Each row is a point. The ring and each string are closed loops that go straight from each point to the next, and from the last back to the first. Before rounding, they use only three directions, however many columns there are. How many times does the string pass through the ring? Passing back the other way cancels.

Ring (9 x 3)
array([[ 0.025,  0.021, -0.050],
       [ 0.017,  0.035, -0.032],
       [ 0.007,  0.039, -0.005],
       [-0.008,  0.014,  0.027],
       [-0.012, -0.018,  0.029],
       [-0.001, -0.039,  0.017],
       [ 0.017, -0.048, -0.003],
       [ 0.040, -0.035, -0.038],
       [ 0.038, -0.009, -0.055]])
String (22 x 3)
array([[-0.003,  0.047,  0.023],
       [ 0.020,  0.041,  0.041],
       [ 0.012,  0.014,  0.016],
       [-0.003, -0.001, -0.005],
       [-0.032,  0.007,  0.009],
       [-0.024,  0.032,  0.041],
       [ 0.007,  0.045,  0.044],
       [ 0.019,  0.027,  0.012],
       [ 0.009,  0.006, -0.009],
       [-0.002,  0.012, -0.016],
       [ 0.030,  0.016, -0.012],
       [ 0.048,  0.047, -0.032],
       [ 0.031,  0.046, -0.061],
       [ 0.011,  0.025, -0.062],
       [-0.001, -0.001, -0.028],
       [ 0.028,  0.005, -0.022],
       [ 0.053,  0.032, -0.046],
       [ 0.031,  0.050, -0.065],
       [-0.002,  0.044, -0.053],
       [-0.007,  0.020, -0.028],
       [ 0.004,  0.005, -0.015],
       [-0.016,  0.031, -0.006]])
Times through: 0

Ring (6 x 4)
array([[ 0.015,  0.057,  0.020,  0.015],
       [ 0.009,  0.037,  0.034,  0.009],
       [ 0.004, -0.023,  0.028, -0.007],
       [ 0.027, -0.070,  0.002, -0.024],
       [ 0.022, -0.051, -0.018, -0.016],
       [ 0.009,  0.005, -0.020,  0.003]])
String (20 x 4)
array([[-0.033, -0.005,  0.031,  0.004],
       [-0.002, -0.034,  0.038, -0.011],
       [ 0.047, -0.047,  0.046, -0.022],
       [ 0.035, -0.029,  0.024, -0.014],
       [ 0.000, -0.019,  0.004, -0.004],
       [-0.018, -0.047,  0.006, -0.010],
       [-0.008, -0.054,  0.023, -0.014],
       [ 0.005, -0.035,  0.044, -0.012],
       [ 0.044,  0.001,  0.057, -0.008],
       [ 0.027,  0.004,  0.025, -0.003],
       [ 0.029,  0.024,  0.033,  0.002],
       [ 0.053,  0.064,  0.051,  0.009],
       [ 0.043,  0.087,  0.044,  0.018],
       [ 0.008,  0.086,  0.023,  0.025],
       [-0.025,  0.052,  0.001,  0.021],
       [-0.004,  0.012,  0.004,  0.006],
       [ 0.010,  0.020,  0.013,  0.005],
       [-0.018,  0.032,  0.011,  0.014],
       [-0.020,  0.033,  0.019,  0.014],
       [-0.024,  0.007,  0.012,  0.007]])
Times through: 1

Ring (6 x 8)
array([[ 0.004, -0.031,  0.019, -0.032,  0.058,  0.007,  0.011,  0.039],
       [ 0.047,  0.007,  0.009, -0.001,  0.043, -0.031, -0.014,  0.012],
       [ 0.044,  0.015,  0.001, -0.006, -0.021, -0.047, -0.047, -0.005],
       [ 0.008, -0.009, -0.001, -0.029, -0.042, -0.029, -0.044,  0.004],
       [-0.026, -0.034, -0.014, -0.042, -0.003, -0.004, -0.011,  0.015],
       [-0.029, -0.046, -0.001, -0.045,  0.044,  0.015,  0.016,  0.034]])
String (26 x 8)
array([[ 0.012, -0.009, -0.006, -0.020,  0.007, -0.023, -0.020,  0.008],
       [-0.010, -0.032,  0.019, -0.050, -0.039, -0.005, -0.033,  0.025],
       [-0.030, -0.040,  0.007, -0.059, -0.062, -0.003, -0.039,  0.020],
       [-0.033, -0.033, -0.019, -0.047, -0.040, -0.010, -0.027,  0.007],
       [-0.003, -0.008, -0.037, -0.015,  0.014, -0.029, -0.012, -0.007],
       [-0.002, -0.018, -0.010, -0.027,  0.008, -0.016, -0.014,  0.011],
       [ 0.001, -0.022,  0.004, -0.032,  0.005, -0.011, -0.016,  0.019],
       [-0.036, -0.049,  0.011, -0.063, -0.040,  0.009, -0.024,  0.030],
       [-0.034, -0.037, -0.010, -0.052, -0.043, -0.005, -0.028,  0.013],
       [-0.010, -0.011, -0.032, -0.025, -0.024, -0.030, -0.029, -0.008],
       [ 0.008, -0.002, -0.027, -0.014, -0.008, -0.035, -0.027, -0.008],
       [ 0.005, -0.019,  0.008, -0.032, -0.006, -0.014, -0.023,  0.018],
       [ 0.006, -0.020,  0.021, -0.042, -0.048, -0.016, -0.045,  0.019],
       [ 0.030,  0.003,  0.015, -0.025, -0.069, -0.040, -0.065,  0.001],
       [ 0.054,  0.030, -0.016,  0.008, -0.023, -0.064, -0.053, -0.021],
       [ 0.042,  0.018, -0.016,  0.004,  0.009, -0.049, -0.031, -0.010],
       [ 0.028, -0.001,  0.005, -0.016,  0.000, -0.030, -0.029,  0.008],
       [ 0.038, -0.001,  0.027, -0.021, -0.022, -0.030, -0.044,  0.016],
       [ 0.068,  0.028,  0.010,  0.007, -0.010, -0.056, -0.050, -0.006],
       [ 0.081,  0.047, -0.013,  0.028,  0.010, -0.074, -0.047, -0.023],
       [ 0.049,  0.023, -0.016,  0.009,  0.018, -0.052, -0.030, -0.012],
       [ 0.018, -0.010,  0.007, -0.022,  0.003, -0.021, -0.024,  0.014],
       [ 0.022, -0.013,  0.027, -0.032, -0.029, -0.020, -0.041,  0.021],
       [ 0.042,  0.008,  0.025, -0.022, -0.069, -0.043, -0.070,  0.004],
       [ 0.041,  0.019, -0.007, -0.006, -0.051, -0.056, -0.061, -0.015],
       [ 0.028,  0.013, -0.026, -0.003, -0.011, -0.049, -0.037, -0.015]])
Times through: 5

Ring (7 x 9)
array([[-0.011, -0.031,  0.000,  0.024,  0.006, -0.019, -0.016, -0.006,
         0.010],
       [ 0.000, -0.023, -0.028,  0.025, -0.001, -0.016, -0.021, -0.003,
         0.037],
       [ 0.007,  0.008, -0.051, -0.005,  0.004,  0.013,  0.006,  0.017,
         0.032],
       [-0.011,  0.028, -0.031, -0.033,  0.016,  0.038,  0.032,  0.030,
        -0.012],
       [-0.037,  0.016,  0.007, -0.025,  0.017,  0.029,  0.022,  0.018,
        -0.041],
       [-0.047, -0.009,  0.035, -0.004,  0.016,  0.007,  0.004,  0.002,
        -0.049],
       [-0.032, -0.024,  0.029,  0.009,  0.015, -0.007, -0.004, -0.003,
        -0.030]])
String (26 x 9)
array([[-0.026, -0.020,  0.009,  0.015,  0.007, -0.008, -0.012, -0.004,
        -0.007],
       [-0.025, -0.024,  0.008,  0.020,  0.004, -0.013, -0.017, -0.007,
        -0.001],
       [-0.024, -0.039,  0.010,  0.037, -0.002, -0.029, -0.034, -0.018,
         0.012],
       [-0.001, -0.046, -0.007,  0.043,  0.000, -0.036, -0.034, -0.015,
         0.034],
       [ 0.011, -0.035, -0.026,  0.032,  0.002, -0.026, -0.022, -0.005,
         0.042],
       [ 0.006, -0.042, -0.032,  0.050, -0.012, -0.038, -0.045, -0.017,
         0.064],
       [-0.014, -0.026, -0.019,  0.034, -0.008, -0.021, -0.034, -0.012,
         0.036],
       [-0.017, -0.012, -0.013,  0.013,  0.001, -0.004, -0.013, -0.001,
         0.012],
       [-0.006, -0.003, -0.025,  0.000,  0.008,  0.006,  0.003,  0.011,
         0.012],
       [ 0.014,  0.009, -0.054, -0.009,  0.008,  0.015,  0.013,  0.022,
         0.032],
       [ 0.029,  0.026, -0.082, -0.023,  0.009,  0.030,  0.027,  0.035,
         0.045],
       [ 0.016,  0.029, -0.069, -0.026,  0.009,  0.033,  0.027,  0.033,
         0.031],
       [-0.010,  0.015, -0.037, -0.011,  0.004,  0.020,  0.008,  0.017,
         0.013],
       [ 0.010,  0.049, -0.064, -0.053,  0.021,  0.057,  0.054,  0.049,
         0.001],
       [ 0.005,  0.051, -0.051, -0.061,  0.027,  0.062,  0.062,  0.051,
        -0.017],
       [-0.007,  0.040, -0.032, -0.051,  0.026,  0.052,  0.053,  0.042,
        -0.027],
       [-0.029,  0.042, -0.012, -0.052,  0.024,  0.055,  0.048,  0.037,
        -0.047],
       [-0.050,  0.023,  0.014, -0.030,  0.015,  0.036,  0.023,  0.018,
        -0.053],
       [-0.049,  0.027,  0.023, -0.043,  0.026,  0.044,  0.039,  0.026,
        -0.072],
       [-0.039,  0.016,  0.021, -0.034,  0.026,  0.034,  0.035,  0.022,
        -0.062],
       [-0.064,  0.001,  0.052, -0.017,  0.020,  0.020,  0.014,  0.005,
        -0.077],
       [-0.063, -0.014,  0.053,  0.001,  0.014,  0.004, -0.003, -0.005,
        -0.061],
       [-0.055, -0.016,  0.057, -0.005,  0.022,  0.005,  0.007,  0.000,
        -0.070],
       [-0.045, -0.021,  0.052, -0.002,  0.024,  0.001,  0.009,  0.001,
        -0.063],
       [-0.045, -0.034,  0.052,  0.015,  0.016, -0.014, -0.009, -0.010,
        -0.047],
       [-0.042, -0.036,  0.035,  0.029,  0.004, -0.022, -0.027, -0.017,
        -0.019]])
Times through: 1
String (26 x 9)
array([[ 0.007,  0.041, -0.053, -0.048,  0.022,  0.051,  0.051,  0.044,
        -0.004],
       [-0.005,  0.011, -0.029, -0.016,  0.013,  0.021,  0.018,  0.021,
         0.001],
       [-0.015,  0.000, -0.020, -0.001,  0.006,  0.009,  0.001,  0.009,
         0.006],
       [-0.012,  0.000, -0.020, -0.001,  0.007,  0.008,  0.002,  0.010,
         0.006],
       [-0.005, -0.001, -0.042,  0.010, -0.004,  0.002, -0.012,  0.005,
         0.037],
       [ 0.026,  0.014, -0.082, -0.004,  0.000,  0.015,  0.007,  0.023,
         0.062],
       [ 0.023,  0.015, -0.069, -0.012,  0.008,  0.019,  0.017,  0.026,
         0.042],
       [-0.006,  0.002, -0.024, -0.006,  0.010,  0.012,  0.009,  0.014,
         0.006],
       [-0.014, -0.002, -0.025,  0.006,  0.001,  0.004, -0.007,  0.005,
         0.017],
       [-0.001,  0.014, -0.048, -0.009,  0.003,  0.019,  0.008,  0.018,
         0.025],
       [ 0.018,  0.041, -0.069, -0.045,  0.019,  0.048,  0.048,  0.045,
         0.014],
       [ 0.002,  0.029, -0.041, -0.036,  0.020,  0.039,  0.039,  0.035,
        -0.005],
       [-0.014,  0.012, -0.019, -0.019,  0.015,  0.023,  0.020,  0.020,
        -0.011],
       [-0.036,  0.010, -0.002, -0.011,  0.007,  0.020,  0.006,  0.010,
        -0.021],
       [-0.047,  0.025,  0.010, -0.032,  0.016,  0.037,  0.025,  0.020,
        -0.050],
       [-0.044,  0.027,  0.018, -0.042,  0.025,  0.043,  0.039,  0.026,
        -0.066],
       [-0.028,  0.015,  0.007, -0.030,  0.024,  0.031,  0.033,  0.023,
        -0.046],
       [-0.032, -0.001,  0.009, -0.008,  0.013,  0.013,  0.008,  0.009,
        -0.027],
       [-0.052, -0.009,  0.028,  0.004,  0.006,  0.004, -0.008, -0.004,
        -0.036],
       [-0.069,  0.002,  0.054, -0.016,  0.017,  0.020,  0.010,  0.003,
        -0.077],
       [-0.039,  0.009,  0.021, -0.025,  0.022,  0.026,  0.025,  0.017,
        -0.054],
       [-0.026,  0.007,  0.004, -0.019,  0.018,  0.022,  0.021,  0.017,
        -0.032],
       [-0.039,  0.001,  0.011, -0.006,  0.009,  0.013,  0.003,  0.006,
        -0.028],
       [-0.044,  0.020,  0.009, -0.026,  0.014,  0.032,  0.021,  0.017,
        -0.044],
       [-0.020,  0.043, -0.021, -0.055,  0.025,  0.056,  0.053,  0.041,
        -0.041],
       [-0.001,  0.057, -0.048, -0.067,  0.028,  0.068,  0.067,  0.054,
        -0.026]])
Times through: 5

Ring (10 x 11)
array([[-0.005, -0.008, -0.013, -0.055,  0.037,  0.011,  0.013, -0.037,
        -0.036,  0.010, -0.008],
       [ 0.020,  0.001, -0.036, -0.042,  0.020,  0.030,  0.039, -0.027,
        -0.047,  0.015, -0.035],
       [ 0.034,  0.007, -0.036, -0.021,  0.003,  0.031,  0.047, -0.011,
        -0.045,  0.012, -0.045],
       [ 0.030,  0.002, -0.023, -0.018, -0.011,  0.010,  0.041, -0.009,
        -0.042,  0.007, -0.043],
       [ 0.019, -0.004, -0.006, -0.017, -0.014, -0.008,  0.028, -0.008,
        -0.035,  0.001, -0.031],
       [ 0.003, -0.005,  0.037,  0.006,  0.000, -0.024, -0.011,  0.013,
        -0.003, -0.010,  0.010],
       [-0.002,  0.000,  0.064,  0.028,  0.020, -0.021, -0.039,  0.034,
         0.024, -0.017,  0.040],
       [-0.008,  0.003,  0.075,  0.034,  0.042, -0.012, -0.055,  0.040,
         0.038, -0.018,  0.059],
       [-0.013, -0.001,  0.059,  0.009,  0.050, -0.007, -0.046,  0.019,
         0.024, -0.011,  0.052],
       [-0.013, -0.009,  0.009, -0.044,  0.044,  0.003, -0.006, -0.027,
        -0.020,  0.004,  0.012]])
String (26 x 11)
array([[ 0.000, -0.019, -0.005, -0.049, -0.027, -0.038,  0.029, -0.036,
        -0.051,  0.001, -0.036],
       [ 0.008, -0.003,  0.013, -0.012,  0.007, -0.007,  0.005, -0.002,
        -0.018, -0.002, -0.005],
       [ 0.015,  0.003,  0.030,  0.017,  0.008, -0.004, -0.007,  0.023,
         0.000, -0.008,  0.007],
       [ 0.006, -0.002,  0.052,  0.025, -0.002, -0.027, -0.021,  0.029,
         0.010, -0.015,  0.019],
       [-0.012, -0.009,  0.075,  0.021,  0.003, -0.049, -0.043,  0.027,
         0.021, -0.022,  0.040],
       [-0.011, -0.008,  0.053,  0.002,  0.019, -0.028, -0.031,  0.011,
         0.009, -0.013,  0.032],
       [-0.018, -0.007,  0.067,  0.008,  0.032, -0.029, -0.047,  0.017,
         0.022, -0.016,  0.050],
       [-0.001, -0.001,  0.035,  0.001,  0.029, -0.004, -0.020,  0.010,
         0.003, -0.006,  0.023],
       [ 0.004,  0.007,  0.045,  0.021,  0.040,  0.007, -0.030,  0.029,
         0.019, -0.009,  0.036],
       [-0.024, -0.002,  0.063,  0.000,  0.070, -0.002, -0.057,  0.013,
         0.029, -0.010,  0.067],
       [-0.037, -0.021,  0.019, -0.070,  0.053, -0.017, -0.020, -0.048,
        -0.022,  0.003,  0.027],
       [-0.014, -0.014,  0.004, -0.052,  0.029, -0.009,  0.002, -0.035,
        -0.030,  0.004,  0.001],
       [ 0.004, -0.002,  0.012, -0.016,  0.024,  0.003,  0.000, -0.004,
        -0.014,  0.000,  0.004],
       [-0.001,  0.002,  0.021, -0.011,  0.048,  0.015, -0.016,  0.002,
        -0.001,  0.000,  0.023],
       [-0.022, -0.011,  0.016, -0.048,  0.055,  0.001, -0.016, -0.029,
        -0.015,  0.003,  0.024],
       [-0.040, -0.023,  0.018, -0.075,  0.054, -0.019, -0.020, -0.053,
        -0.024,  0.004,  0.027],
       [-0.018, -0.012,  0.024, -0.037,  0.036, -0.013, -0.016, -0.022,
        -0.013, -0.001,  0.020],
       [ 0.003, -0.002,  0.020, -0.010,  0.024,  0.000, -0.006,  0.001,
        -0.009, -0.002,  0.009],
       [ 0.007,  0.006,  0.042,  0.022,  0.034,  0.006, -0.025,  0.029,
         0.016, -0.009,  0.030],
       [-0.001,  0.011,  0.095,  0.067,  0.046, -0.007, -0.070,  0.069,
         0.060, -0.024,  0.076],
       [-0.009,  0.000,  0.088,  0.043,  0.026, -0.031, -0.060,  0.047,
         0.042, -0.024,  0.062],
       [-0.015, -0.015,  0.052, -0.008,  0.001, -0.046, -0.025,  0.001,
        -0.001, -0.014,  0.023],
       [ 0.000, -0.008,  0.017, -0.021,  0.008, -0.016,  0.001, -0.010,
        -0.020, -0.003, -0.001],
       [ 0.015,  0.004,  0.030,  0.019,  0.009, -0.003, -0.007,  0.024,
         0.001, -0.008,  0.007],
       [ 0.016, -0.003,  0.021,  0.005, -0.016, -0.020,  0.008,  0.011,
        -0.015, -0.007, -0.012],
       [ 0.006, -0.018, -0.002, -0.037, -0.039, -0.042,  0.031, -0.027,
        -0.049, -0.002, -0.040]])
Times through: 5
String (24 x 11)
array([[ 0.010,  0.008,  0.071,  0.054,  0.020, -0.011, -0.043,  0.056,
         0.036, -0.020,  0.044],
       [-0.008, -0.012,  0.055,  0.005, -0.009, -0.048, -0.023,  0.012,
         0.002, -0.016,  0.019],
       [-0.009, -0.018,  0.026, -0.028, -0.013, -0.044,  0.000, -0.017,
        -0.025, -0.007, -0.005],
       [-0.001, -0.009,  0.012, -0.027,  0.006, -0.016,  0.005, -0.015,
        -0.024, -0.001, -0.006],
       [ 0.014,  0.005,  0.037,  0.024,  0.012, -0.004, -0.014,  0.029,
         0.008, -0.010,  0.015],
       [ 0.006, -0.002,  0.018, -0.008,  0.016, -0.003, -0.002,  0.002,
        -0.011, -0.003,  0.004],
       [-0.009, -0.010,  0.049, -0.001,  0.008, -0.034, -0.024,  0.008,
         0.002, -0.013,  0.023],
       [-0.015, -0.008,  0.071,  0.015,  0.020, -0.036, -0.046,  0.022,
         0.022, -0.018,  0.047],
       [-0.006, -0.004,  0.040, -0.001,  0.026, -0.013, -0.023,  0.008,
         0.004, -0.008,  0.026],
       [ 0.002, -0.002,  0.023, -0.008,  0.024, -0.002, -0.009,  0.003,
        -0.006, -0.003,  0.012],
       [-0.001, -0.003,  0.023, -0.012,  0.028, -0.002, -0.011,  0.000,
        -0.007, -0.003,  0.014],
       [-0.013, -0.009,  0.019, -0.034,  0.035, -0.007, -0.011, -0.019,
        -0.015,  0.000,  0.015],
       [-0.034, -0.022,  0.000, -0.085,  0.051, -0.010, -0.005, -0.061,
        -0.037,  0.009,  0.012],
       [-0.027, -0.023, -0.021, -0.097,  0.042, -0.004,  0.015, -0.073,
        -0.054,  0.014, -0.009],
       [-0.003, -0.009, -0.002, -0.043,  0.022, -0.001,  0.010, -0.028,
        -0.032,  0.005, -0.008],
       [-0.013, -0.016, -0.022, -0.078,  0.031,  0.001,  0.021, -0.057,
        -0.051,  0.013, -0.017],
       [-0.028, -0.025, -0.040, -0.118,  0.041,  0.000,  0.030, -0.091,
        -0.070,  0.021, -0.023],
       [-0.004, -0.001,  0.005, -0.032,  0.052,  0.020, -0.005, -0.016,
        -0.015,  0.006,  0.013],
       [ 0.008,  0.004,  0.021,  0.002,  0.034,  0.012, -0.010,  0.011,
        -0.001, -0.002,  0.015],
       [ 0.004,  0.003,  0.028,  0.003,  0.036,  0.009, -0.017,  0.013,
         0.004, -0.004,  0.022],
       [-0.004,  0.007,  0.062,  0.028,  0.055,  0.006, -0.049,  0.036,
         0.034, -0.013,  0.057],
       [-0.019,  0.001,  0.092,  0.036,  0.057, -0.016, -0.074,  0.043,
         0.051, -0.021,  0.081],
       [-0.021, -0.005,  0.089,  0.027,  0.039, -0.032, -0.066,  0.034,
         0.040, -0.022,  0.069],
       [-0.006,  0.004,  0.095,  0.055,  0.029, -0.026, -0.065,  0.058,
         0.050, -0.026,  0.067]])
Times through: 0
